Every row gives one point. The last column is the point's height on a tilted bowl or saddle (a function of degree 2), plus a little noise. Along how many of its main directions does it bend up, bend down or stay straight?
In the rows, 128 means zero.

Points, 17 rows:
[[119 161 180 154]
 [ 83 129 121 129]
 [112 180 121 132]
 [128 117 112 123]
 [128  90 141  97]
 [157 168 185 199]
 [112 107 174 125]
 [144 138  45 186]
 [144 127 210 204]
 [ 62 145 122 127]
 [ 80 178 132 113]
 [152 119 100 123]
 [130 115 137 120]
 [124 150  79 162]
 [135 132 114 132]
 [133 111 115 117]
 [ 98 184 147 118]]
Directions: 1 up, 1 down, 1 straight

Points (44 x 7):
[[166 150 197 113 190  69 173]
 [111 124 127 162 130 137 135]
 [202 103  92 125 104 106 117]
 [ 96 123 139 165 133 137 136]
 [ 88 126  99 138 142  83  93]
 [138  54 113 100 111 169 197]
 [124 124 127 164  53 152 180]
 [123 189 129  26 144 147 208]
 [130  85 152 187  76 151 193]
 [ 95 166 121 137 138 120 110]
 [125 166 130  84 128 130 129]
 [118 139 100  97  95 206 157]
 [148 106 104  98 169 126 117]
 [134 140  86 141 103 119 133]
 [147 197  99 190 122 156 156]
 [ 66 123 143 142 152 182 159]
 [ 86 159 134 162 147 135 121]
 [119  92 175 108 142 122 117]
 [122 139 124 131 131 175 137]
 [138 169 135  57  89 105 154]
 [129  85 163 119  88 171 124]
 [128 145  91  70 122 100 135]
 [149 135 105 136 170  72  56]
 [128  92 111 109 109 123 143]
 [106 134 107 182 178 175 167]
 [102 127 150 111  86 145 122]
 [114  56 116  91 165 117 149]
 [105 156 167 166 125 136 130]
 [ 21 147 131 144 138  98 122]
 [160 160 122  86 104 134 123]
 [ 61  96 149 127 152 164 159]
 [148 185 117  55 174 105 166]
 [138 157 156 131 106  99 121]
 [119 152 134 113 148 102 107]
 [178  84 109 125 178 134 132]
 [126 108 140 100 105 113 124]
 [119 116 152  84 105 167 125]
 [137 171 112 114 157 116 106]
 [136  87 131 151  90 118 157]
 [120 134 106 180  97  72 167]
 [116  87 119 103 112 154 160]
 [122 143 172 137  62 156  96]
 [157  88 137  99 156 133 135]
 [ 89 175  80 137  68 108 197]]
Directions: 3 up, 1 down, 2 straight

Points, 76 rows:
[[121  76 115 137  83  98  63 117 150]
 [112 109 142 147  81 123 143 113 140]
 [160 165 137 148 131 119 116 131 137]
 [129 120 140 158  83 147 102 113 112]
 [187  71 183 156 117 120 113 111 163]
 [157 154 145 183 127 111 104 131 143]
 [121  94 130 184 147 180  90  91 157]
 [107  54 192 167 149  76 100  92 120]
 [108 119 118 135 158 104 126  76 154]
 [173 139 113 191 137 108 100  88 158]
 [ 62 105 173 130 140 155 150 152 143]
 [ 77  96 139 115 175 141 127  55 179]
 [144 164 172 152 143 112 135 153 130]
 [164 184 118 100 124 137 181  94 118]
 [121  82 152 215 174  86 169 118 128]
 [106 145 101 160 166 154 101 112 166]
 [143 107  86 112 176 158 141 107 164]
 [137 166 143 100 128 113 127 125 139]
 [125 187 180  88 141  95 134  81 129]
 [114 139 131  98 126  96 120 101 145]
 [168 183 143 181 120 120 148  91 146]
 [123 184 129 116 133 155 119 146 156]
 [144 187 179 134 165 102 146 120 119]
 [167  86  97  83 115 129 113 138 197]
 [115 161 200 134 172 137 152 120 130]
 [203 140 101 143 147 176 120 104 134]
 [184 146 146 157 101 165  96 124 130]
 [ 72 130 100 128 108 158 131  76 162]
 [ 84 103 103 133 142 129 122 148 161]
 [102 146 188  89 135 126 104 180 147]
 [119 138 122 135 194 178 113 133 173]
 [ 91 139 158 101 161 110 141  83 129]
 [123 122 156  56 165  42  33 167 199]
 [181 116 153 128  87 107 130 114 157]
 [151 144  97 124 116  76 155 108 151]
 [137 213 173 154 187 151  94  99 185]
 [101 129  70  91 144 138 153 138 187]
 [114 151 117 166  95 110 173 170 160]
 [108 194 138 136 154 113 197  88 133]
 [146 199 141 117 124 142 130 113 139]
 [ 86 130 122 149 166 131 156 121 146]
 [ 65 110 182 124 137  82 104 136  97]
 [134 128  94 118  91  59 142 164 185]
 [163 170 102 109 175 117 204  66  77]
 [163 134  95 110 188 132 135 190 129]
 [ 91 116 124 129 128 109 149 148 142]
 [185 174 112 171 157 105 103 161 142]
 [129 161 122  96 142  67  90 188 175]
 [127 158 186  85 110  74  79 112 150]
 [153 160 148 108  79 155 108 126 133]
 [ 85 155 145 124 142 163 160 103 159]
 [161 156 158 142 112  88  90  94 154]
 [ 85 139 173 148 121 145 144 121 137]
 [167 124 130  88  83 164 153 135 170]
 [179 128 124 165 131 170 104 147 143]
 [ 94 153  44 144 167 141 167 146 176]
 [181  96 115 103 135 128 111 122 167]
 [ 89 220 158  97 142 146 143 117 173]
 [118 111 163  47 107 156 102  87 150]
 [ 94 105  92 169  79 130 154 114 168]
 [ 92  98  88 147  64 127 110 151 152]
 [135 139 116 149 123 147  66 125 142]
 [ 84 140 187 121 137 153  90  57 132]
 [107 107 118  73 133 127 139 178 177]
 [114 100 104  83 169 117 120 109 169]
 [123 132 164  93 158 143 134  76 136]
 [111  68 117 106 118 133 130  87 178]
 [110 148 146 127 112 140 140 118 137]
 [159 116 150 146  80 112 161 133 158]
 [157 114 153 105 123  67 148 148 128]
 [114 154 117 122 144 103 179  58 144]
 [137 157 131  94 185 128 159  90 109]
 [166 155 126  52  96 111 122 123 176]
 [131 111 121 168 156 157 167 100 155]
 [ 75 101  63 135 186 154 125 132 217]
 [117 121  86 172 133 148 186 159 159]]
Directions: 5 up, 2 down, 1 straight

Points (66 x 9):
[[164 151 120 114 128  96 184 124 163]
 [100  80 144 125 166 139 112  94 126]
 [126 138 168 109  84 127 157 151 163]
 [142 109 125 136 148 160 142 158 120]
 [119 155  82  90 145 120 161 120 143]
 [104 104 170  86 129 149 104 106 142]
 [ 85 105  95 189 182 106 135 132 151]
 [159 151 167 180 136 167  52 152 146]
 [139 105 149 116  62 100 157 126 161]
 [ 78 130  94 114  89  99 144 182 181]
 [130 100 163 127 102 124 144  99 141]
 [131  86 148  83  83 125 179  73 168]
 [125 163 129 203  79 150 151 128 185]
 [118  97 143 109 115 187 134 106 132]
 [149 101 160 161 130 187  79 155 122]
 [106 139 163 175 159  78 139 168 182]
 [157  84 131 110 109 140 157  99 130]
 [123  68 147  87 131 125 124 146 143]
 [117 104 190  53 158 122 183  92 206]
 [167  96 129 101 118  98 108 114 135]
 [115 119  74 142 151  67 150 155 175]
 [ 55 113 125 154 127 134 102 133 136]
 [124  88 107 159 130 160 175  87 148]
 [124 178 109 146 175  74 137  79 193]
 [150 191 111 163 137 118 106  95 187]
 [ 54 124 144  73 119 169  81  83 162]
 [ 58 102 102 125 121 155 124 135 139]
 [141 157 124 134 112 125 106  78 157]
 [107  77  84 117 134 110 126 140 146]
 [ 81 162 131 107 162 178 129 137 127]
 [147 156 105 129 122  61 124 114 184]
 [ 69 164 163 170 115 102 142 110 184]
 [149 185 118 140 124 156 176 106 167]
 [122 149  93 178 123 125 123  88 169]
 [136 112 152 169 145 127 161 130 141]
 [151  50 146 156 101 169 192 130 153]
 [171 152 119 112  79  62 135  95 195]
 [166 134  83 140 152  91 113  90 160]
 [127 130  87 102  77 187 170 170 136]
 [103 142  77  86 140 149 170 137 129]
 [129 144 115  23 123 122 103 125 170]
 [151  83 106 107 206 157 168 135 108]
 [147 101 104  75 140 117  68 119 140]
 [177 110 167 164 154 132 114 130 125]
 [169  82  64  96 109  68 186  94 180]
 [142 143  71 148 108 152  99 131 148]
 [109  79 122 122 166  92  69  66 147]
 [ 70  66 106 164  86 162 119 120 168]
 [104 114 140 120 194 158 143  83 137]
 [ 86 130 150 121 147 134  94 108 127]
 [199  99 112 163 129 139 167 150 138]
 [122 127 166 114  74 139 152 118 149]
 [186 109 144 142 132 109 107 179 152]
 [138 116 161 118  92 127 106 123 132]
 [153  91 137 165 116 134  90 191 148]
 [ 99 145  93 129  74 156 141 151 143]
 [172 188 131  73 145 200 143  75 194]
 [162 132 143  97 158 120  58 188 151]
 [ 84 141 106 159  98 145  47 101 145]
 [118  91 124 115 128 145 109 106 124]
 [173 109  98 191 115 122 164  80 168]
 [ 89 121 104 141 112 173 154 109 141]
 [127 115 140  94  94 146 120 141 132]
 [122 134 157 148 133 133 131 156 139]
 [108 162  96 147 190 135  91 131 126]
 [140 182 137 157  76 149 109 149 165]]
Directions: 5 up, 0 down, 3 straight

Points:
[[ 92 126 143 120 148 133 161 204 115]
 [120 141 130 160 134 140 115 130 135]
 [102 117 111 143 148 105 121  87 129]
 [141 113 153  79 144  95 185 147 163]
 [151 125 156 102 145 113 134 133 139]
 [114 132 106  69 179 115 166 157 103]
 [144 153 146  98 140 130 120 150 120]
 [ 72 147 166 117 153 146 159 115 120]
 [ 63 149 140 167 104 172 129 121 182]
 [114 148 126 117 137  86 106 146 132]
 [136 118 184 177 144 141 164 124 164]
 [151  91 116  64 158  59 107 111 172]
 [112 125 126 111 156 146  69 174 116]
 [170 121 126  95 144 138  75 141  73]
 [124 107 141 192 129 154 108 180 146]
 [136  98  67 138 114 169  71 148 114]
 [139 167 152 137  95  68 133 174 129]
 [153  89 154 161 171 112  90 111  69]
 [198 125  97 182 106 130 120 158 117]
 [ 99  98 148 104 127 137  85 164 131]
 [115 122 173 185 183 147 112 163  91]
 [150 119 123 145 180 162 150 176 114]
 [154 103 158 115 142 137 147  86 131]
 [159 148 146 166 104 135 139 142 140]
 [195  93  86 107 161 116 112 110  86]
 [120 194  97 140 150 167 162 111 107]
 [175 134 164 124 160 165 147 118  80]
 [ 75 117 116  94 118 123 119 106 159]
 [150 141  84 175  98 189  81 142 103]
 [ 98 115 139 134 138 169 136 177 151]
 [ 85 126 129  74 125 143  97 129 170]
 [ 85 114  98 184 167 177 136 140 173]
 [158 128  63 166 148 112 125 135 126]
 [123 146 128 141 132 109 111 141 132]
 [144  95  93 165 136 142 164 167 173]
 [162  92 155 177 155 137 112  72  88]
 [114 139 175  89  98 106 116 161 149]
 [115  80 148 143 183 109 132  97  92]
 [117  77  88 112 106 146 161 115 168]
 [129 171 206 161  96 148 124 149 144]
 [ 97 125 113 162 157  95  99 151 110]
 [171 173 131 122 133 147 133 107  77]
 [167 105 113  67 134 150 123 105 102]
 [117 158 174 107 190 181 182 157  64]
 [ 68 150 115  85 128 147 100 166 188]
 [134 159 103 148 171  97 163  91 132]
 [ 70 107 119 144 115 118 200 118 138]
 [ 81 190  95  80 127 121 224 129  16]
 [133 102 143 136  75 163 119 167 139]
 [ 74 191 115  70 140 112 118 159 173]
 [ 89 138 101 167 119 126 108 213 143]
 [105 158 132 141 162 161 153 119 117]
 [ 95  76  68 105 176 122 110 185 105]
 [191  64 111  73 136 110  74 127  95]
 [111 101 152 134 173  76 136 178  87]
 [110 155 117  60 190 161  71  69 117]
 [ 68 176  79 105 137 127 147  92 141]
 [109  88 133  51 112 182 206 137 159]
 [ 96  99 174 153 189 119 151  96  83]
 [140 111  80 125 101 139 133 158 125]
 [174 105 136 125  55 187 195  80 106]
 [110  89 124 101 139 131 125 150 136]
 [172 184  57 120 150 116 114 156  98]
 [ 82  86 122  91 121 119 102 168 141]
 [136 176 141 149 127 140 139 118 125]
 [172 159 189 125 130 139 136  87 114]
 [ 97 136 119  67 127  94 187 155 102]
 [119 120 109 178 133 153 182  94 161]
 [147 130 120 133 109 148  95 120  91]
 [103 101 127  99  99  66 122 160 119]
 [101 180 113 117 198  89 179 126  99]
 [144 181 103 124 138 138 159 146 108]]
Directions: 3 up, 3 down, 2 straight

Points:
[[ 89 112 159 161 103  95 134 151 150]
 [114  99  67 117 148 146 107 121 132]
 [164 122 152 116 121 136 134 134 126]
 [128 115 169 127 171 147 136 124 145]
 [133 161 143 162 105 104 132 160 138]
 [104  84 157 117 145  98 170 134 148]
 [ 77 143 123 162  64  91 182 185 161]
 [166 152 148 106  88 149 133 194 150]
 [123 108 117 138 141 129 137  78 149]
 [109 108 154  69  87 126  98 127 164]
 [122 146 125 107 170 141  59  75 152]
 [102 182 136 133 144  87 193 190 178]
 [110 155 159 149 140 113 144 157 140]
 [110 157 170 142 142 121 158 147 146]
 [171  79 162 102 123 104 153 170 144]
 [ 83 158 135  91 116  62 109 156 178]
 [108 153 200 143 169 129  89 165 172]
 [148 114 184 136  98 132 116 154 149]
 [124 159 128  77 140 170 172 135 158]
 [172 112 159 129 129 112 145 219 152]
 [118  72  97 104 157 125 138 152 128]
 [132 138  72 127 129 151  98 160 122]
 [174 129  34 115 182 132 216 166 231]
 [137 167 106 133 128  59  87  99 181]
 [129 113 106  86  97 165 130 138 130]
 [ 71  75 106 126 119 144 112 161 134]
 [116  85 151 109 160  98 162 148 142]
 [154 112  55  94 120 134 112  77 155]
 [152 146 143 129  95  76 133 118 154]
 [ 86 135  57 155 164 134 180 158 165]
 [ 84 168  53 117 155 201 169 121 184]
 [149 142 129 148 151 112 144 114 133]
 [143  62 106 158 126  88 112 112 143]
 [157 199 102 116 159 103 143 139 160]
 [ 67 187  94 113 173 103 146 162 183]
 [127 122 155 130 154 175 155  97 155]
 [129 160 109 142 146 169 112 115 121]
 [103 132 145 122 139  91 126 111 149]
 [131 117  72 111  72 137 136 115 139]
 [153 153 141  93 100 122 111 172 143]
 [ 90 166  87 105 107  80 110 169 166]
 [126 118 123  97 196 146 138 104 159]
 [150 121 124  92  95 118 157 129 140]
 [158 155 160 198 137 113 137  85 170]
 [206  78 120 120 166 186 114  82 160]
 [135 194 138 111 165 195  92  81 130]
 [166 124 171  97 156 119 168 127 158]
 [125 153 141 154 152 156 150 161 133]
 [140 126 137 161 119 138 115 119 128]
 [ 91 107 117 117 168  91 116  61 192]
 [148 117 167 144 124 113 123  77 161]
 [147 139  72 112  96 188 136 131 127]
 [125  58 122 133 121 111 163 112 141]
 [133 123  62  93 121 116 149 105 153]
 [ 93 121 112  96  99 137  86 163 139]
 [105 112 163  59 158 125 134 108 173]
 [112 109  94 132 165  78 232 157 187]
 [144  80 148 215 110 114 146 165 155]
 [172 124 188 139  92  61 152 114 187]
 [164 139  73  88 117  95 102 148 154]
 [115 152 125 134 147  85 161 141 147]
 [152 159 118 143  90 108  99 107 143]
 [179 152 161 156 105 169  99 199 159]
 [115  61  91  86  98 105  69 102 171]]
Directions: 7 up, 0 down, 1 straight

Points:
[[ 96 112  46 175 196 100 135 132  76]
 [152 107 163 158 137  99 164 118 143]
 [137 155 196 156  97 175 143 112 124]
 [ 88  99  58 158  94 143  90 165 168]
 [112  71  90 129 122 107 114 108 119]
 [184 109  87 140 155 124  94 125  98]
 [120 140 151 152 117 141 188 135 137]
 [177 157 112 137 119 168 119 157 108]
 [139 128  94 144 200 103 154 108  74]
 [100  81 137 145 131  89 178  97 166]
 [ 91  99 123 122 142  81 160 109 150]
 [ 87  94 147 126  82 162  72 102 193]
 [ 92 158  89  43  84 120 155 122 180]
 [109 167 132 110 103 125 110  76 149]
 [110 106 122 105 144 101 116 174 138]
 [126  59 168  97 137 156 122 126 149]
 [112 113  99 162 140  85 130  93 111]
 [114  83 165 160  83  89 144  74 183]
 [109 113  86 184 213 137  99 113  88]
 [142 164 158 147 131  70 104 125 152]
 [ 80 110 113 142 114 135 126 109 157]
 [131 115 100 126 129 129 137 101 117]
 [151 145 126 146 145 115 139 155 118]
 [ 92 122 111  72 173 146 162 129 124]
 [151 116 136 120 148 124  73 134 127]
 [167 111  96 176 119  52 156 120 101]
 [153 149 134 120 159 128 125 148 101]
 [ 63  92  97 164 100 163 149 168 162]
 [127  95 124 116 182 125 147 120  99]
 [125  73 127 154 203 128 151 171 113]
 [ 51 182 130 130 157 147 155 128 141]
 [122 115 127 125  74 133 154 133 167]
 [154 104 133 123  69 186 125 113 163]
 [133  65 137 103  97 125 130 125 157]
 [ 48  94 157  99 178 101 176 194 233]
 [ 92 115 107 156 140 116 141 113 130]
 [156  86 179  95  96  68 117  98 129]
 [123 146 101 141 141 227 100 107 115]
 [190  73 103  57 115 119  99  99  68]
 [148  92 124 106 108 155 107 122 135]
 [126 128 174 180 174 197  83 212 152]
 [150 134 151 137 136 119 160 123 114]
 [166 108 118 136 116 167 154 155 113]
 [ 93  92  95 159 122 154  81 161 153]
 [159 128 169 114 110 128 131 157 125]
 [122 169 106 121 130 159  83  83 147]
 [159  78 105 122 164  90 151 150  89]
 [191 170 141 162 122 139 145  79 100]
 [ 80 169  80  71 164  96 145 113 142]
 [125 170 118 164 146 100 167 150 131]
 [138 120  79 124 118  95 100 139 122]
 [167 155 149 126 118  85 141 110 106]
 [128 169 129 110 111  92 148 148 132]
 [138  85 149  99 157 103 155 217 152]
 [144 111 108 148 150  63 190 168 130]
 [126 204  97 112 172 132 127 134 104]
 [184  87 162 124  71 138  90 136 158]
 [166 108  91  84  95 155 138  99 121]
 [137 174 207 170  54 118 196 165 170]
 [149  76  53 125  83 152 130 140 143]
 [ 80 113 107 102 122  87  95 121 153]
 [129 131 145 114 118 120 138 122 131]
 [129 122  44  76 150 110 133 137  96]
 [132 136  96  58 133  80 103  94  90]
 [107 130 135 113 137 160 166 114 125]
 [137  72 167 180  61 112 156 142 208]
 [112 119 130 155 123 139 151  94 138]
 [189 132 115  67 131 136 163 143  48]
 [108 147 130 117  99 145 144 139 145]
 [179 101 170  89 130 146 125 123  97]
 [ 96 155  69 127 151 112 163  76 117]
 [131  83 153 122 152  69 170 102 142]]
Directions: 3 up, 2 down, 3 straight

Points:
[[139 172 133  98 120 131 103 137  99]
 [118 144 135  88 135 100 143 118 105]
 [171 137 128 137 195 148 136 152  74]
 [104 122 139  77 152 152  89 136  95]
 [137  62 125 166 163 171 166 118 112]
 [183 131  68 163 124 137 130  93 110]
 [118 160  91  77 160 159  92 103 106]
 [131  62 139  94 128 143 201 170  83]
 [120 167 128 115  89 102 118 147 107]
 [127 113 106  92 140 123 145 153 112]
 [ 52  85 164  86 198 129 140 167  50]
 [172 180 123 157 137 165 135 180  75]
 [166 195 118  94 101 115 148 153  88]
 [135  71 139 108 131 117 138 143 121]
 [108 185 201 166 145 102 187 159 133]
 [ 79 121 159 128 124 116 115 117 106]
 [171 215 144 142  81 114 102 131 109]
 [138 158 122 163 171 110 144 127 101]
 [123 123 126  53 106  81 167 159  89]
 [ 98  83 171 119 172 132 108 109  90]
 [136 118  75 171 120 141 183 107 115]
 [145 144 145 162  76 144 121 106 139]
 [158 148  95 124  87 123 145  97 121]
 [150 192 178 103 165 119 123 162  54]
 [162 183  85 157 128 142  90 106  87]
 [134 135 103 160  88 153 120 111 126]
 [147 145 160  88 136 131  70 101  96]
 [180 125  90 110 154 157 158 162  97]
 [ 91  86 106  81 101 182 158 119 121]
 [106 160  79 139 240 229 168 151  87]
 [159 151 133  74 149 159 102  98 104]
 [111 122 177  98 157 135 125 108  93]
 [162 112 152 144  93 179 105  99 133]
 [150  79 143 121 106 148 168 123 128]
 [114  84 106  98 183 124 147 134 115]
 [109 145 157 108 171 113 213  87 109]
 [184 112 109 165 179 117  97 100  99]
 [ 93 146 137 111  41 137 106 192  86]
 [136 154 130 107  77 146 129 112 123]
 [137  45 147 182 161  74 144 122 100]
 [104 145  96 121  83 138 113 151 106]
 [133 184  51  86 132 105 179 112  77]
 [130 149 100 128 161 132 105  94 107]
 [148 162 221 145 108 122 124 117 126]
 [145 102 176 122 141 136 179  82 116]
 [215 101 118 132 130 130 137 136 129]
 [122 145  87 122 132 136 125  88 119]
 [ 86  87 159  74  88 131 168  55  95]
 [146 143 183 119 124 153 174 116 113]
 [ 85  83 102 141 174 144 132  90 129]
 [118 133 182 123  74 123 108 120 123]
 [106 182 176  77 156  89 134 146  60]
 [135 149 141 112 110  98 145 161 107]
 [128 152 133 158 137 140  98 125 108]
 [ 96 168 140 127 108 134 134 182  92]
 [ 91 155 150 145 171 171 125 214  41]
 [177 116 120  96 118 134  89  69 140]
 [105 102 145 154 124 133 132 146 116]
 [139 182  83  99 152 129 136 159  77]
 [112 191 141 168 147 122 115 112 108]
 [168 125 134 126 117 162 124 119 128]
 [145  85 131 151 154 150 120 151 109]]
Directions: 2 up, 6 down, 0 straight

Points (63 x 9):
[[117 139 101 152 136 122 126 138 137]
 [113 161 149 141 107 131 102 196 108]
 [133 142  95 138  84 171 176 117 157]
 [ 55 152 166 124 135 105 101 106 102]
 [115 190 112 130  64  93 123 102 148]
 [105 151 176  93 109 116  99 110  98]
 [120  89 139 125 174  96 155 147 108]
 [ 99 117 165 120  84 130  95 107  78]
 [130 111 120  90 122  96 149  82 118]
 [140 171 112 131 200 106 140 120 167]
 [128 152  70  68 104 138 109 143 137]
 [146 153  92 130  69 146  67 128 121]
 [109 150 180 172 200 132 127  97 196]
 [129 108 183 126 106 121  59 167  90]
 [ 99 116  91 114 108 178 145 174  95]
 [137  51 143 125  74 124  89 169  22]
 [205 119 125  60 121  93 118 125 103]
 [124  69 108 117  71 127  98 128  61]
 [162 112  71 106 112  81  98  94 116]
 [138 118 139  72 128 110 199 114 119]
 [134 132 142 116  58 141 131 110 101]
 [113 151  96 162 150 159 167 148 161]
 [ 95 170 124 182 123  85 138  73 158]
 [ 75 222 169 161 105 130 115 145 108]
 [117 110 175 109  99 118  94 107  83]
 [138 129 148 147 126 162  74 124 125]
 [ 69 125 160 113 147 154 153 140  87]
 [115 135 106 102 111 123 110  90 130]
 [146 156 132 160  83 119 158 202 105]
 [142 193 146 149 179 115  93 153 149]
 [132 115  87 126 149 101 111 166 126]
 [ 86  98 145  89 141 151 134 100  92]
 [171 137 131 129  70 149 164 141 105]
 [153  93 152 127 125 103 147 171  77]
 [ 96 100 129 151  76 108 148 109  84]
 [157 173  87 171 143 101  87 128 155]
 [123 172 180 137  88  63  92 132 104]
 [170  96 106  99 118 139 160 147 101]
 [143 156 159 134  93 112 191 122 115]
 [176 149 146 109 152  81  95 127 120]
 [160 157 124  97  74 178 165 191 119]
 [102 171 208 147 153 128 122 163 110]
 [106 100 118 138  89 111 156 142  85]
 [147 141  56 147  92 141 136 154 146]
 [123 121 154 171  93 106  80 138  86]
 [106 109 118 186 115 131  91 108 122]
 [120 167 123 105 143 120 140 120 134]
 [132 157 116 166 129 108 130 142 132]
 [126 167 157 154 172 191  74 133 160]
 [ 78 118 111  97 146 161 142 123 109]
 [149 111 101 153 122 204 120 103 164]
 [134 103 135  87 229 147 169 151 159]
 [143 182 117 107  87 128  95 154 125]
 [145 114 157 156 159 133  87 132 144]
 [103 124  49 115 118  63 114  81 144]
 [155 169 132 119 198  92  72  93 166]
 [213 107 124 116 136 147  89  98 147]
 [111 148  80 163 110 124 117 162 133]
 [153  58 136  97 193  93 118 147 121]
 [142 183  92 155  39 149 175  92 201]
 [104 146 159 154  72 108 141 113 104]
 [ 61 107  65 154 119 125 125 101 144]
 [147 125  96 144  89 125 156 170 106]]
Directions: 2 up, 2 down, 4 straight
